Each row is a point. The points of each table are mixes of a few directions, plus a little noise. How many directions does each table use, and how many do they share? Where both have some left over, give the other angles between the two spaces (their principal angles), to ten degrees, smallest first.

First, 6 rows:
[[ 10  -3]
 [-18   4]
 [ 20  -5]
 [ 15  -4]
 [ 31  -8]
 [-58  14]]
Second, 6 rows:
[[-21   5]
 [ 60 -15]
 [ -7   1]
 [-13   3]
 [ 12  -3]
 [-32   8]]
Directions: first 1, second 1, shared 1

First, 8 rows:
[[ 29   3   0 -19]
 [-21  -8 -10  16]
 [ -9  -6 -12   8]
 [-37 -10 -14  26]
 [ 60  12  13 -40]
 [-24  -2   2  14]
 [-12 -15 -36  14]
 [ 14  25  58 -20]]
Second:
[[ -2   9  -1   5]
 [ 13 -53  11 -27]
 [ 13 -54  12 -28]
 [ -9  32  -8  17]
 [-12  50 -11  26]
 [ -3  14  -3   8]]
Directions: first 2, second 1, shared 0; angles 70

First (10 x 9):
[[-13  -8   3 -23 -12 -31   3  -2  28]
 [ 10   0 -10   9  18  -1   9  -4  -5]
 [  3  10   0  13   3  21  -1   7 -12]
 [ 17  -2   1   4   7  -6   0 -12 -10]
 [ 16   0   6   3  -1  -2  -5 -11 -10]
 [  0  -3  13   7 -15  31 -22  -1 -30]
 [ -9  14   7  -7 -14 -10   6  12  28]
 [-30 -15 -17  -4   9  12   2  11  -2]
 [  3   8  14 -17 -19 -34   4  -3  33]
 [  2  -3 -16  15  22  19   5   2 -20]]
Second, 10 rows:
[[  1  15  -7   6   7  -9   2   3   6]
 [ -3  16 -10   7   7 -10  -2   3   5]
 [  6  25 -11  11  13 -15   8   5  14]
 [ 13 -60  37 -24 -26  35  11 -12 -16]
 [  2  14  -7   6   7  -8   3   3   7]
 [ 15 -28  21 -11 -11  16  15  -5  -2]
 [-16  20 -17   8   7 -11 -16   4  -2]
 [  6  -3   4  -1  -1   1   6  -1   3]
 [-25   5 -12   1  -2   0 -27   1 -14]
 [  1  -4   2  -1  -1   2   1  -1  -1]]
Directions: first 4, second 2, shared 1; angles 70

First:
[[-38  -2   8  25  16   3  29 -22  -1   1 -17 -19  21  -3]
 [ 33   3  -5  -7 -22  -6  -9   7  -9  -5   3   2 -23  -3]
 [ -7   4   0   7  -9   4   6 -10 -10   0   3  -8  -1  -1]
 [ 39 -41  15   8  60 -16 -10  13  36   3 -26  32  15  42]
 [-21  -4   2   0  27 -11  16   7  19  -2 -23  -6  16 -14]
 [  6  23 -15 -30 -39   7 -24  16 -12  -1  31   4 -20 -19]
 [  7  19 -10  -9 -42   8  -8  -2 -24  -2  22  -8 -21 -12]
 [-17  -2   4   5   8  10  -1  -8   1   6   8   3  14  11]]
Second:
[[  4   8  10   1   2  -5   1  -8 -15 -31  49  10  32   3]
 [-21   6  -5 -31   2  -1  -8   1 -16  -5  21   1   8 -14]
 [ 10 -13   8  19  16  13  11  -5  27  19 -16  -2  -4   6]
 [  6  10   2  22  13  -3  24   7   2  16 -52 -15 -12   4]
 [ -7 -34 -10 -27   5  13 -17  11  12  -3  48  27   4   4]
 [-28   4   0 -40   5   6 -15  -9 -10  -3  41   3  15 -21]
 [ 31 -40  -7  28  -8   8  -4  14  34   7  -8  19 -21  28]
 [-16  27  -4 -10  16 -12  22  13 -31  -4 -23 -12   6  -8]
 [ -1   6   3   5   4   1   5  -4   3  10 -20 -10  -5  -4]
 [ 38  -5   2  48 -32 -11  -5  -3  12 -11 -21   2 -15  23]
 [-17  30   1 -14 -23 -10 -14 -16 -17   4 -19 -21  -9 -23]]
Directions: first 4, second 5, shared 0; angles 30, 40, 40, 60
